Every row gives one point. Before rounding, the points of a table are all equally far from one centre. They may lie mostly on one side of it. Write the centre, to within rounding.
In the rows, 128 means zero.

Points (10 x 3)
[[117 115  69]
 [100 134  82]
 [148 136  84]
 [157 106  78]
 [176  84 108]
 [174 136 130]
 [124 157 101]
 [105 154 153]
 [138 157 104]
 [ 90 126  83]]
Centre: [123 104 127]

Points (15 x 9)
[[111 126 128  93 136 152  94 157 145]
 [ 98  87 129 114 107 205 129 125 138]
 [113  99 146 106 140 215 105 142 143]
 [ 86 143 141 102 147 176 119 123 157]
 [139 129 170  98 123 193 112 115 175]
 [116 112 132 100 104 210 120 136 149]
 [108 108 164 102  88 186  96 146 117]
 [114  57 128 129 119 181 119 143 155]
 [118  98 138  89 138 188 127 131 141]
 [148  99 127  99  97 171 133 146 155]
 [ 79 132 154 109 121 183 116 150 162]
 [113 116 152  99  97 180 105 165 155]
 [113 108 159 133 159 205 113 174 161]
 [110 121 163  89  91 174 120 121 140]
 [107 105 134 100 141 193 145 139 143]]
Centre: [131 124 149 163 124 165 114 127 134]

Points (21 x 18)
[[119 168 114  85 165 119 162 148 134 118 110 134 161 171  89 190 132 147]
 [117 137 150  90 187 124 159 172 137 125 128 129 170 158  56 135 140 129]
 [107 128 108  71 158 103 115 144 101 162 119 106 106 166  79 155 131 131]
 [137 159 126  92 121 135 136 139 137 174 140 128 154 171  65 179 169 108]
 [138 141 123  85 144 151 139 168 136 182 141 172 127 180 100 154 160 135]
 [147 145 105  90 152 151 163 172 119 179 138 123 122 164  97 188 166 148]
 [112 179 140 106 145 135 164 175 138 120 140 134 129 130  86 150 143  70]
 [152 132 142  99 120 137 156 176 164 131 125 121 148 181  80 170 122 144]
 [127 118 135  87 180 137 152 132 154 144 123 111 132 184  69 187 156 140]
 [102 150 129  80 146 150 176 160 111 195 142 125 140 184  79 158 136 112]
 [115 130 125  93 144 124 170 135 138 169 101 143 162 152  82 186 176 144]
 [ 77 143  98 116 125 121 184 158 122 110 112 128 142 155  77 165 145 117]
 [116 154  95  61 163 152 149 134 145 154 136 143 134 159  77 176 138  92]
 [147 170 133 120 158 151 182 113 138 135 138 151 116 163  38 176 125 138]
 [134 165 104  91 146 118 163 147 163 154 135 111 144 182  76 163 173 147]
 [154 141 100 115 172 118 161 118 138 171 156 138 132 160  63 193 164 104]
 [125 176 128 100 146 118 179 168 149 134 119  77 151 153  89 156 155 146]
 [122 166 115  81 159 143 155 165 141 148 129  94 134 174  66 167 118  88]
 [128 143 130  77 132 145 159 185 119 140 153 103 157 182 106 153 144 105]
 [127 139 123  63 156 143 168 130 174 130 157 146 129 148  75 148 128  86]
 [113 173 123 116 157 166 124 136 110 156 145 156 140 163  68 194 145 120]]
Centre: [130 138 123 123 150 134 155 130 126 149 134 126 132 143 101 140 126 127]

Points (31 x 24)
[[131 156 144 127 190  90  97  84 132 134  73  90 114  97 153 175 107  86
  140 137 135 166  91  88]
 [125 143 146 128 206  96  88 128 152 127 103  89  98 124 128 148 117  82
  192 124  95 140  69 102]
 [ 98 142 144 137 184 116 114 105 149 129 119  58  72 114 135 137 112 101
  136 103 106 184  62 108]
 [122 119 140 137 208 109  89 110 132 120  77  80  97 128 139 141 123 122
  143  98  65 165 114 117]
 [ 96 121 135 130 192 135  98 102 125 120 118  80 108 139 130 161 133 104
  147 130  93 179  75  86]
 [ 90 145 117 108 184 132 120  90 122 130 107  93 137 116 124 146 120  85
   94  92  94 138  93 126]
 [137 157 123 114 195  93  80  72 140 139  66  97 107 109 167 155 111 101
  138 120  92 128 104 129]
 [ 90 115 162 111 180  97  87  91 144 144  80  72 115 106 149 143 144 110
  149 111 103 150  91  92]
 [116 109 147 104 187  91 105  56 155 139 119  73  99 119 105 145 126  97
  169 101 116 128  97  90]
 [ 83 138 114 159 197  60  94 104 131 144  90  85 112 100 140 151 117 107
  155 114 143 154  78 105]
 [138 137 129 108 166 102 120  72 119 132 116  97  66 110 146 133 132  83
  161 178 135 166 120 105]
 [110 118 163 127 178  80 106  88 121 156  97  75  98 130 112 132 100  85
  158 124 110 169 105 105]
 [127 149 157  97 181 102  74  81 131 150  98  81 142 108 141 175 130 139
  140 120 114 133  88  86]
 [105 175  92 123 176  87 108 127 121 151  86 127 111 127 158 129  96  98
  162 112 130 139 103 141]
 [126 142 116 111 193 127  73 106 141 136  73  54 114 142 158 124 118  87
  155 123 104 149 106  91]
 [ 77 162 138 112 174 115 112  95 141 113  86 110 116 133 127 144 110  97
  175 132 113 155  76 114]
 [103 144 114 142 174  99 100  75 160 147  91 122 115 114 125 143 135 123
  125  97 103 150  75 117]
 [116 161 159 117 208 114 113  84 119 124  96  60  98 135 132 134 104  90
  115 123 134 173  95 111]
 [118 163 104  97 175 120 102  85 132 158 123  96  90  81 131 153 138 133
  139  99 121 151  83  91]
 [ 79 162 140  83 193 127 114  89 133 120 100  85 116 108 104 139 134 111
  152  85 128 152  98 123]
 [121 166 169 147 183  79 107  93 131 109  96  63  87 111 159 139 151 132
  117 114 127 156  91  77]
 [119 163 134 110 215 119  91  97 111 149 102 101 132  82 167 153 108 114
  151 113 135 158 108 144]
 [133 133 138 118 187  96  70 106 146 141 108 102 113 137 188 164 132  92
  161 147 119 137  82  88]
 [120 120 151 129 185  96  97  83 137 144 133 106  99 120 128 153 109  76
  130 125 132 194  85 136]
 [117 138 152  98 200 138 110  92 125 128  98  89 106 125 132 161 141 101
  166 110  86 164 100  93]
 [104 165 140 109 152  75 106  83 148 154  98  98 119  83 102 137 121 120
  132 127 135 135  70 103]
 [125 144 134 105 179  94 101  71 121 161  81  77 101 138 148 136 123  87
  130 151 124 156  69 133]
 [130 137 154 108 174 106  79  93 150 158  99  76  85 128 170 166 122 122
  163 164 107 135  96  98]
 [112 122 163 104 166 115 148 134 165 112  92 108 115  80 139 157 113 102
  142 115  93 161 110  92]
 [150 150 132 155 186  92  98  80 158 133 107  92 107 121 138 174 130  67
  131 115  87 167  72 131]
 [125 129 117 120 158  75  85 107 122 138 118  68  71  87 163 168 106 124
  146 137  93 121  77  76]]
Centre: [140 133 123 130 152 101 118 119 133 109 121  69 117 117 138 152 131 115
 146 121 132 130 111 136]

Points (31 x 24)
[[154  98 169 125 108 104 104 134  89 142 154 118 123 122  33 137 139 181
  172 146  79 147 111 155]
 [160 105 162 136 122 131 100 157  68 130 147  93 137 102  71 126 150 152
  171 127  72 126  96 140]
 [135  94 168 121 133 112 115 125  89 152 144 137 111 132  56 121 141 174
  143 158  81 126 129 157]
 [145  98 179 115  92 115 111 136  76 163 147 146 107 105  60 137 152 160
  173 127  73 137 137 120]
 [127  98 167 140  79 119 112 157  99 126 119 115 106 137  42 117 130 154
  171 133  77 110 111 145]
 [158  98 155 130 115 114 105 166  86 153 140 137 118 119  55 117 134 162
  139 151  65 134 129 114]
 [160 100 177 119  98 123 111 120 126 168 161 128  95 137  49 136 149 146
  163 129 101 115  89 160]
 [147 116 169 123 107 102 113 162  85 146 123 113 128 113  71 136 117 166
  172 164  83 117 111 167]
 [156 120 169 110  95 108  98 168  82 164 156 116 109 137  97 130 134 170
  176 147  97 128 113 128]
 [161  95 178 115 104 132 129 148  93 152 114 117 111 112  69 132 160 144
  174 145  67 125  94 126]
 [142 117 161 105 102 144 110 166  67 148 138 148  98  97  76 128 153 169
  166 132  82 124 106 137]
 [144 108 183 112 107 116  97 143  91 159 134 138 128 104  38 146 121 187
  179 122  88 137 104 162]
 [153  99 158 116  97 111  99 171  86 143 138 143 109 104  43 122 147 174
  163 120 102 144  87 128]
 [170 100 166 120 104 111 106 151 101 159 172 141 116 120  56 131 148 185
  154 148 109 140 123 143]
 [179 108 181 133 109 104 101 139 112 135 167 140 107 118  60 124 149 160
  166 134  74 119 111 122]
 [145 117 180 123 122 120  81 135 111 138 143 157 115 125  31 122 160 169
  171 131  78 117  92 121]
 [155  99 179 142  75 115  63 136  91 161 135 111 108 106  55 146 144 193
  153 144  95 151 123 154]
 [154  86 154 124  99 104 110 163 111 122 117 129 103 126  70 133 125 178
  194 122  84 120 120 119]
 [162  99 181 123  74 124  91 151  98 144 153  99 135 105  65 158 119 159
  143 128  68 123 109 136]
 [143 100 188 135 110 110 126 152 108 132 128 134 134 140  65 142 126 175
  147 137  78 112 121 153]
 [139 103 166 132  91 126  83 144  84 159 163 106 101 115  66 121 151 179
  145 139  62 144 128 139]
 [139 112 156 130 121 145  81 138  85 153 164  88 123 111  75 137 138 183
  187 123  59 122 127 128]
 [146 109 185 129 122 127 101 150  72 151 149 138 119 111  51 112 145 167
  150 116  79 117 107 142]
 [148 103 167 128 115 123 103 180  88 151 144 119 123 120  86 119 133 171
  134 128  75 120 101 119]
 [144  79 173 133  96 122  97 160 123 151 126 136 119 131  62 111 141 176
  153 128  89 105  98 138]
 [139  87 162 113 121 119 101 149 108 138 129 130 121 143  50 131 125 163
  180 116  67 131  80 136]
 [162  68 182 122 104 118  99 126  89 134 135  91 117 132  61 132 122 170
  168 136  96 151 133 146]
 [159  94 171 147  95 116 119 130 110 154 134 128 132 120  72 105 148 189
  158 149  74 143  89 139]
 [150 123 170  99  92 111  95 143  83 146 134 119 110  93  79 139 164 168
  179 152  76  96 122 136]
 [140 130 171 126  98 116 100 147  78 121 126 138  91  99  73 141 147 165
  153 163  54 129 117 134]
 [132 105 183 114  91  98 118 149  90 147 155 133 123 116  66 127 134 155
  144 139  69 140 113 144]]
Centre: [145 137 142 128 107 136  91 118 117 141 118 120 122 117  76 138 135 150
 154 124 108 141 121 131]
